Each row is a point. Examples show where two turns around zero, p and q, send a point. Where does a point land after both, in the order given? Backwards means that the second turn is done in reverse. Each puzzle has new turns, and all numbers are rounded.

Turn p:
[1.6 0.1] => [0.2 1.6]
[-0.8  4.3] => [-4.4  0.1]
[-1.3 -3.0] => [ 2.7 -1.9]
[-2.1 -1.6] => [ 1.1 -2.4]
[2.6 0.2] => [0.3 2.6]
Turn q:
[-3.9  1.9] => [3.4 2.7]
[3.3 1.9] => [ 0.3 -3.8]
[-0.6 -1.7] => [-1.3  1.3]
[-1.0 -2.2] => [-1.5  1.9]
[2.2 0.0] => [-1.0 -2.0]
Where do these land?
p, then q: [ 1.5 -1.6] => [ 0.2 -2.2]
p, then q: [-3.9  1.6] => [-2.1  3.7]
p, then q: [2.3 0.0] => [ 1.8 -1.4]

Turn p:
[-0.1 -2.3] => [ 1.8 -1.4]
[-2.5  2.7] => [-3.6 -0.5]
[ 2.1 -1.4] => [2.3 0.9]
[ 2.3 -2.1] => [3.0 0.7]
[-1.8  3.0] => [-3.5  0.2]
Turn q:
[-1.5  3.2] => [-3.1  1.8]
[1.4 0.5] => [0.9 1.2]
[ 0.1 -3.7] => [ 2.2 -3.0]
Where do these land?
p, then q backwards: [-1.3  3.7] => [-2.5  3.0]
q, then p: [-2.4 -1.1] => [ 1.1 -2.4]
p, then q backwards: [ 1.6 -2.9] => [ 2.5 -2.1]
p, then q: [2.1 0.2] => [-0.2  2.1]

Turn p:
[ 0.1  1.6 -0.9] => [ 0.3 -0.4 -1.8]
[-2.3  1.1  2.3] => [2.9 1.8 0.3]
[ 3.8 -2.3  0.6] => [-1.7 -3.2  2.6]
[-1.5 -1.2 -2.0] => [-1.9  1.9 -0.5]
[ 3.3 -2.3 -1.1] => [-2.9 -2.6  1.5]
[-3.5  3.1  1.1] => [ 3.5  2.6 -2.1]
Turn q:
[-4.8 -2.4 -1.9] => [-2.6  0.8 -5.0]
[ 3.0  2.2 -1.3] => [1.9 2.1 2.8]
[-0.7 -1.6  0.4] => [ 0.0 -1.0 -1.5]
[4.0 2.8 0.1] => [2.2 1.0 4.3]
[-1.4  0.6  2.3] => [-2.0 -1.8  0.6]
[-0.1 -1.6  0.4] => [ 0.5 -1.0 -1.2]
Where do these land?
q, then p backwards: [ 0.0 -1.8 -3.4] => [-2.9  2.4 -0.6]
q, then p backwards: [2.3 1.6 3.1] => [ 2.4 -1.9  2.8]
q, then p: [-0.6 -2.9 -1.2] => [-2.6 -0.7 -1.7]
p, then q: [-1.7  3.0  1.5] => [2.9 1.7 1.8]

Turn p:
[ 1.0  3.6 -0.3] => [-3.6  0.4  1.0]
[-2.0 -3.4 -2.0] => [ 4.2 -0.5  1.4]
[-2.0 -2.2 -0.3] => [2.9 0.7 0.3]
[2.6 1.8 1.1] => [-2.9 -1.0 -1.3]
[0.6 3.2 3.0] => [-3.4  2.0 -1.9]
[-0.3 -3.0 -1.6] => [ 3.0 -1.6  0.6]
Turn q:
[ 0.3 -4.4 -2.3] => [ 0.2 -1.7  4.7]
[-0.8  3.5 -0.3] => [ 1.8  0.7 -3.0]
[-0.9 -1.8  2.3] => [-2.7 -1.5  0.1]
[1.4 2.7 0.3] => [ 0.6  2.4 -1.8]
Where do these land?
p, then q backwards: [ 0.9  3.3 -1.4] => [ 1.1 -2.9  2.0]
p, then q: [1.2 2.2 2.1] => [ 2.2 -2.2 -1.0]
p, then q backwards: [-3.0 -4.4  0.3] => [-0.1  3.0 -4.4]
q, then p: [ 1.0 -1.1 -1.1] => [-0.7  0.6 -1.6]

Turn p:
[ 3.1  0.4 -3.5 -1.0] => [ 1.3 -3.8 -1.6 -2.0]
[-1.8 -3.8 -1.1  0.9] => [-2.8 -0.6  3.2 -1.2]
[ 1.6 -1.5  2.4 -1.4] => [ 1.3  2.2  0.4 -2.4]
[-1.2  2.2 -0.1 -2.1] => [-1.0  0.7 -3.0  0.7]
[-1.8  2.6  2.3  3.6] => [1.0 1.5 1.1 4.9]
Turn q:
[-0.1 -0.3  5.0 -2.3] => [ 2.2 -3.8  3.0  1.4]
[2.1 3.9 0.8 3.7] => [ 1.5 -2.1 -4.9 -1.7]
[-2.9 -2.0  0.4  0.1] => [-1.5  0.3  1.0  3.0]
[ 3.0  1.6 -3.5 -1.5] => [ 1.2  2.8 -0.3 -4.1]
[ 0.4 -0.4 -2.3  1.6] => [-1.7  1.5 -1.5 -0.9]
[ 1.0 -1.4 -0.6 -0.5] => [-1.1  0.3  1.1 -1.1]
[-3.6 -1.5  0.1 -1.2] => [-0.5  1.2  1.7  3.5]
Where do these land?
p, then q backwards: [2.0 0.0 1.4 1.3] => [-0.1  1.5  0.4 -2.3]
p, then q backwards: [-1.3 -1.8  2.1  1.0] => [-0.7 -1.7 -1.5 -2.1]
q, then p: [ 1.5 -3.6  1.1 -0.2] => [-2.2  3.3  1.0 -0.3]
q, then p backwards: [-1.1  6.0 -1.6 -2.8] => [ 4.4  2.7  4.6 -0.2]
q, then p: [-2.0  2.5 -3.1  0.6] => [ 1.3 -3.0 -2.2  2.1]
q, then p: [ 1.0 -3.1  0.2  0.1] => [-2.0  2.5  0.4  0.4]

Turn p:
[ 0.3 -3.0  0.8  1.3] => [-2.3 -0.7  2.1  1.1]
[-4.1  1.3 -0.2  0.1] => [ 1.3 -3.5 -2.1 -0.1]
[-2.1  2.8  1.7 -0.1] => [ 2.9 -2.1 -0.4 -1.6]
[ 0.7 -0.2 -1.1  2.3] => [-2.2  0.2 -0.3 -1.5]
[ 5.1 -0.8 -1.2 -3.6] => [0.5 6.0 0.7 2.1]
Turn q:
[ 1.7  1.4 -1.7 -0.9] => [-1.6  2.3  0.2  0.8]
[ 2.1 -2.2 -1.6 -0.4] => [ 1.2  2.4  2.2 -0.5]
[-3.7 -2.3  2.0 -1.4] => [ 2.3 -2.2 -2.0 -3.3]
[-4.3 -0.6  0.2 -0.9] => [ 2.0 -1.2 -3.5 -1.4]
[2.2 1.7 0.8 5.3] => [-0.8 -2.4  2.8  4.7]
[ 1.9  2.0  0.2 -1.7] => [-3.0  1.2  0.3 -0.3]
Where do these land?
p, then q: [ 0.7 -0.1 -0.4 -2.1] => [-1.0 -0.1  0.5  2.0]
q, then p: [-1.6  1.0 -1.6 -0.4] => [-1.0  0.8 -2.0 -0.9]
p, then q backwards: [ 1.4 -4.2  0.7 -1.6] => [ 3.4  1.7 -1.5  2.5]
p, then q backwards: [-0.4  1.1  0.8  6.4] => [ 0.8 -0.3  5.5 -3.5]
q, then p: [ 2.4 -1.6 -0.1  0.2] => [ 1.9 -0.3  2.0 -0.8]
p, then q: [-2.5  3.8  0.5 -2.4] => [-0.5  3.7  3.5  0.4]

Turn p:
[ 1.8 -0.8 -2.6  1.2 -2.0 -0.1] => [-0.7  0.5 -1.4  0.4 -2.6  2.5]
[-0.7  1.2  2.6 -3.4  5.3  0.0] => [ 0.8 -3.1  2.8 -3.2  3.6 -2.7]
[ 1.3 -0.3  4.3 -3.8  1.8 -0.5] => [ 4.3 -1.8  0.4 -2.6  2.4 -1.9]
[ 1.2  1.2 -2.7  2.2 -1.7  1.3] => [-1.4  0.0  0.2  2.2 -2.2  2.7]
[-2.1  1.1 -3.0  0.7 -3.7  0.4] => [-2.4  1.6 -2.2  3.1  0.6  2.4]
[-1.1 -0.5  1.7  1.3 -0.1  2.1] => [ 0.8  2.0  2.0  1.1  0.4 -0.6]
[ 0.6  0.7 -1.5  4.3 -2.8 -3.0] => [-1.7  0.3 -2.8  3.2 -4.1 -0.8]
[-1.0 -2.5  1.1 -2.4  3.2 -0.3] => [ 0.3  0.5  0.8 -4.1  1.9 -1.7]
Turn q:
[ 2.4 -1.8  2.0  1.7  0.8 -0.1] => [-0.1  0.5 -2.6 -2.4 -1.3 -1.3]
[-5.0  1.0  3.3  2.9 -0.6 -0.9] => [ 0.7 -4.1 -0.4  3.5 -3.8 -1.4]
[ 0.1 -1.3 -2.4  2.2  0.7  2.3] => [ 0.0  1.3 -2.9  0.9  0.4  2.7]
[-1.1  1.3  1.9 -0.6 -0.4  1.8] => [-2.4 -1.6  0.2  1.1  0.0 -0.9]
[-1.2 -1.0  0.0 -5.2  3.1 -2.1] => [-1.2  2.8  5.3 -1.0 -2.2  0.3]
[ 2.6  3.3 -1.3  2.0 -2.0 -1.6] => [ 3.1 -0.3 -1.1  0.4  3.7 -2.4]
[ 2.1 -1.5 -3.6 -3.0 -1.7  0.6] => [ 0.0  1.3  1.6 -2.5  3.3  3.2]
Where do these land?
q, then p: [-1.6 -0.5  2.2  0.2  0.3  1.6] => [-1.0  2.6 -1.3  0.7  0.4 -0.1]
p, then q: [-1.5  4.5 -1.8  2.1  1.0 -0.9] => [ 1.6 -2.0 -1.6  1.2 -4.2  1.9]
p, then q: [-3.3  1.2  0.9  2.1  2.0 -3.5] => [ 4.4 -0.5  2.1  0.9 -3.0  0.0]
p, then q backwards: [ 3.5 -0.2 -1.8 -0.4 -2.3  2.9] => [-2.8 -3.4 -3.1  0.4 -0.2 -0.3]
p, then q: [ 3.7 -1.1  0.6 -4.1 -3.0  1.1] => [-2.8  3.1 -1.9 -2.2  3.8  1.2]
p, then q: [ 0.1 -2.8  2.9  1.3  2.1 -1.8] => [ 2.2 -0.5  3.2 -2.0  1.0 -2.2]
p, then q: [ 1.7  4.5 -3.9 -1.4  0.7  1.6] => [-3.3 -1.0 -2.8 -0.2 -3.1  3.7]
q, then p: [-2.3 -2.4  1.7  1.7 -0.5 -2.1] => [ 2.2  2.0 -2.3  0.2 -1.3  2.4]
p, then q: [-0.3 -3.1 -0.8 -1.5 -0.2  1.1] => [-2.1  0.9  1.8  1.0  1.9 -0.7]
